Each point is reached from the start by the listed moves, each made 0, 1 or 2 times, or once backwards (-1), plus a little noise. Say if it took an odd or an even number of moves. Then give how often each move was made.
In the rows, 128 means zero.

Moves:
(1): [148 158 154]
(2): [105 151 122]
(3): [102 108 160]
Start: [119 126 115]
Points:
[120 127 114] -> even (0, 0, 0)
[113 231 155] -> even (2, 2, 0)
[100 191  71] -> odd (0, 2, -1)
[ 44 109 172] -> odd (0, 1, 2)
[ 87 211 187] -> odd (2, 2, 1)

Moves:
(1): [158 143 122 117 126 130 125 131 129 117 125]
(2): [120 158 124 142 114 145 134 116 127 116 123]
(3): [128 123 153 132 111 126 149 120 133 139 136]
(4): [132 119 117 152 125 114 137 145 117 131 130]
(5): [128 132 134 138 153 126 132 133 145 125 132]
(6): [136 111 135 133 133 140 123 133 124 132 125]
(7): [123 129 114 120 128 136 148 130 129 124 123]
(8): [119 133 132 124 125 131 126 152 117 126 131]
(9): [132 115 119 121 117 129 117 135 145 112 127]
Start: [122 134 127 121 136 133 144 122 137 134 113]
Points:
[ 88 156 162 199  80 153 172  95  89 161 113] -> odd (-1, 2, 1, 1, -1, 1, -1, 0, -1)
[117 171  86 121 143 219 158  79 147  97  76] -> odd (0, 2, -1, -1, 0, 2, 2, -1, 0)
[141 249  96 155 157 173 214 178 122  88 103] -> even (2, 2, 0, 1, 2, 0, 2, 2, -1)

Moves:
(1): [151 116 124 133 133 124 136 111 125 112 130 134 124 126 123 123 117 132]
(2): [128 143 124 125 123 124 130 129 128 127 129 132 132 132 138 131 126 140]
(3): [128 130 145 125 131 132 138 129 134 121 133 123 124 123 124 121 125 127]
(4): [127 134 135 131 121 123 121 129 126 131 118 136 124 156 111 132 126 138]
(5): [119 133 127 128 156 114 135 139 127 130 121 142 131 130 124 131 138 137]
(6): [136 129 110 131 134 148 126 130 131 131 129 133 128 138 128 123 126 123]
(7): [116 127 127 130 121 126 143 134 128 126 123 131 127 127 132 129 120 120]
(8): [138 129 133 129 135 135 132 139 122 133 130 136 123 126 140 145 120 138]
(9): [122 121 126 138 126 124 132 134 153 132 148 129 122 131 124 139 132 153]
(10): [124 123 122 129 132 127 130 123 136 143 118 129 124 139 145 126 126 129]
(11): [133 136 125 127 138 118 142 123 131 142 135 109 124 145 128 137 133 130]
(12): [144 117 146 120 129 120 124 126 138 110 166 145 134 125 118 130 122 112]
(13): [128 123 132 135 131 120 123 128 124 127 132 123 144 130 130 122 115 130]
(14): [130 122 123 113 139 120 126 129 139 111 116 125 141 138 128 146 116 130]
(15): [129 130 122 148 136 126 124 119 139 105 119 127 123 126 157 139 121 114]
(16): [122 125 129 143 141 129 129 101 138 142 126 146 145 112 126 149 108 122]
(17): [133 122 130 133 121 134 140 115 132 126 122 124 144 129 142 132 143 116]
(18): [104 124 138 112 143 126 126 121 119 121 151 129 136 146 129 148 124 148]
Start: [119 126 135 130 139 130 118 130 139 129 139 143 134 123 141 123 115 138]
Points:
[131 155 120 134 171  94 109 173 189  70 145 240 172 142 141 215  38 108] -> odd (-1, 2, -1, 1, 1, 1, 2, 1, 0, -1, 0, 2, 0, 2, 1, 1, -1, -1)
[156 174 193 168 165  95 173  72 187 120 128 208 151 162 151 118 153  64] -> odd (0, 2, 2, 2, 2, 0, 0, -1, -1, 1, 1, 2, -1, -1, 1, 1, 2, -1)
[164 128  90 179 199 132 146  51 232 162 111 181 180 164 126 157  95 146] -> odd (1, 1, 1, 1, 1, 2, -1, -1, 1, 1, 1, 0, 0, 1, 0, 2, 1, -1)
[122 161 108 210 137 119 121  69 211 100 119 184 143  68 177 172  88 112] -> odd (0, 2, 0, 0, 0, 0, 0, -1, 1, -1, 0, 0, -1, 0, 2, 2, 0, -1)
[ 82  99 174  86 211  55 177 113 162 165 233 173 154 198 153 249  16 240] -> even (1, 1, 0, 0, 0, -1, 2, 2, 1, 2, 2, 1, 1, 1, -1, 1, -1, 2)
[ 54 174 161 175 170  74 167 137 206 147 117 162  80 169 123 190  96 227] -> even (0, 1, 2, 2, 1, -1, 1, 0, 2, 0, 1, -1, -1, 0, 1, 1, -1, 0)
[ 94 135 108 198 136 212 212 118 231 184 119 129 115 142 247 212 108 141] -> even (-1, 0, 2, 0, -1, 2, 2, 2, 2, 1, 1, -1, -1, 0, 1, 1, 2, 0)
[172  90 130 164 148 133 164  96 156  75 165 154 109 161 225  98 107  18] -> even (1, -1, 0, 0, 0, 1, 2, 0, -1, 2, 1, 2, 0, -1, 2, -1, 1, 0)

Moves:
(1): [130 126 126 127 132 132 134 136 117 123 128 119 123 130 124 131 129 136
 127 135 138 125 130 122 134 135 117]
(2): [133 138 137 122 123 134 135 114 133 131 128 123 138 121 136 140 124 128
 124 124 130 133 128 143 137 121 136]
(3): [124 125 133 123 129 129 129 126 127 129 124 131 130 128 127 119 119 129
 128 123 129 125 127 128 128 119 125]
(4): [132 130 120 134 137 131 120 128 129 121 130 125 129 129 128 125 121 132
 123 118 129 127 135 128 121 125 127]
(5): [132 129 123 124 137 122 132 123 134 130 122 129 128 125 130 129 129 136
 126 124 125 136 136 125 130 130 130]
(6): [123 128 114 123 124 141 135 124 113 121 131 122 125 118 129 131 117 140
 133 130 135 125 130 132 121 118 139]
(7): [127 136 119 130 138 120 144 123 121 127 134 136 125 121 129 119 128 119
 123 125 128 115 120 136 116 133 129]
(8): [132 130 121 143 128 130 139 131 125 137 130 126 123 136 122 125 127 135
 124 117 130 126 130 123 140 122 123]
(9): [137 138 132 119 121 125 134 134 136 140 132 126 134 134 128 113 120 126
 126 138 133 127 125 133 130 138 129]
(10): [134 128 124 136 131 119 123 125 124 129 121 123 120 121 130 120 130 123
 130 119 125 129 130 127 115 127 125]
(11): [135 126 131 130 118 129 124 129 119 128 138 132 131 112 125 127 130 135
 138 122 128 121 136 127 134 139 129]
(12): [147 117 128 131 120 114 131 122 127 118 118 140 129 137 136 131 135 134
 123 126 133 136 123 126 138 125 128]
(13): [127 125 120 133 127 129 126 119 136 128 126 129 133 133 127 128 131 123
 141 121 127 129 126 129 136 132 122]
(14): [124 123 133 127 142 131 118 125 130 135 128 125 130 122 127 132 121 131
 125 120 133 115 131 131 125 147 140]
(15): [133 123 128 132 132 121 126 133 129 126 133 125 126 121 139 129 129 130
 139 142 134 135 130 129 142 128 137]
(16): [123 111 138 120 131 129 135 135 140 121 125 128 116 134 127 134 121 125
 126 116 137 121 121 122 126 127 131]
(17): [119 122 150 135 127 151 128 128 135 133 130 126 131 128 122 127 139 131
 129 124 133 120 126 127 128 121 135]
(18): [129 133 128 135 123 118 139 132 127 122 120 136 124 121 133 131 131 137
 124 131 132 122 112 135 128 112 121]
(19): [128 135 132 126 121 124 128 123 122 119 131 134 125 132 121 133 127 125
 155 141 132 123 123 129 134 128 130]
(20): [131 121 123 147 127 134 135 123 130 130 132 134 117 125 121 134 132 126
 128 132 128 121 122 139 129 122 125]
(21): [133 131 124 120 124 120 131 126 118 127 129 143 128 113 120 122 127 124
 122 117 143 132 122 128 126 132 130]
(22): [127 119 132 140 123 124 129 128 139 128 135 117 127 127 121 130 127 125
 124 134 127 133 127 116 129 127 133]
(23): [126 125 126 133 128 125 129 131 127 125 125 126 130 134 128 133 125 129
 131 126 135 119 133 144 125 127 129]
(24): [139 119 141 124 119 129 123 144 121 128 134 126 149 141 127 136 124 130
 124 120 135 137 115 143 115 122 121]
Start: [137 129 119 110 122 132 122 123 128 141 130 125 140 128 127 135 117 119
 125 122 113 108 125 121 143 145 131]
Points:
[109 107 139  61  77 131 144 190 101 110 125 106 134 193 122 161  55 142
 177 144 130 117  74 124 108  58 124] -> even (-1, -1, 1, -1, 0, 2, -1, 1, 0, 0, -1, -1, -1, -1, 0, 2, -1, 1, 2, -1, -1, 0, 0, 2)
[210 135  98 121  76 160 163 103 126 197 157  64 177 137 112 160  79 166
  67 125 132 161 138 128 184 162 153] -> odd (1, 2, -1, -1, 1, 2, -1, 2, 2, 0, 0, 1, 0, 1, -1, -1, -1, -1, -1, 1, 0, 2, -1, 1)
[210 112 115 116  92  29 126 130  73  99  97 169 160  80 164 128 115 167
 104 107 134 157  99 120 153  97 118] -> even (0, 0, 2, 0, 1, 0, 0, 0, -1, 1, 1, 2, -1, 0, 1, -1, -1, 2, 0, -1, 1, 1, 0, 1)
[169 155 137  96 124 127 116 154 127 205 195 104 207 137 121 114  64 112
 146  94 144  70 148 169 183 249 148] -> odd (0, 1, 0, 0, -1, -1, 1, 2, 2, -1, 2, -1, 1, 2, 1, 0, -1, -1, 0, -1, 0, 0, 1, 1)
[ 97  65 177  79 136 152 137 161 182 166 126 112 158 112 116 116  88 137
 118  71 166  88 102 123 116 140 177] -> odd (-1, -1, 1, -1, 2, 1, 0, 0, 1, 0, 0, -1, 1, 1, 1, 2, 2, 1, -1, -1, 1, 1, 1, 1)
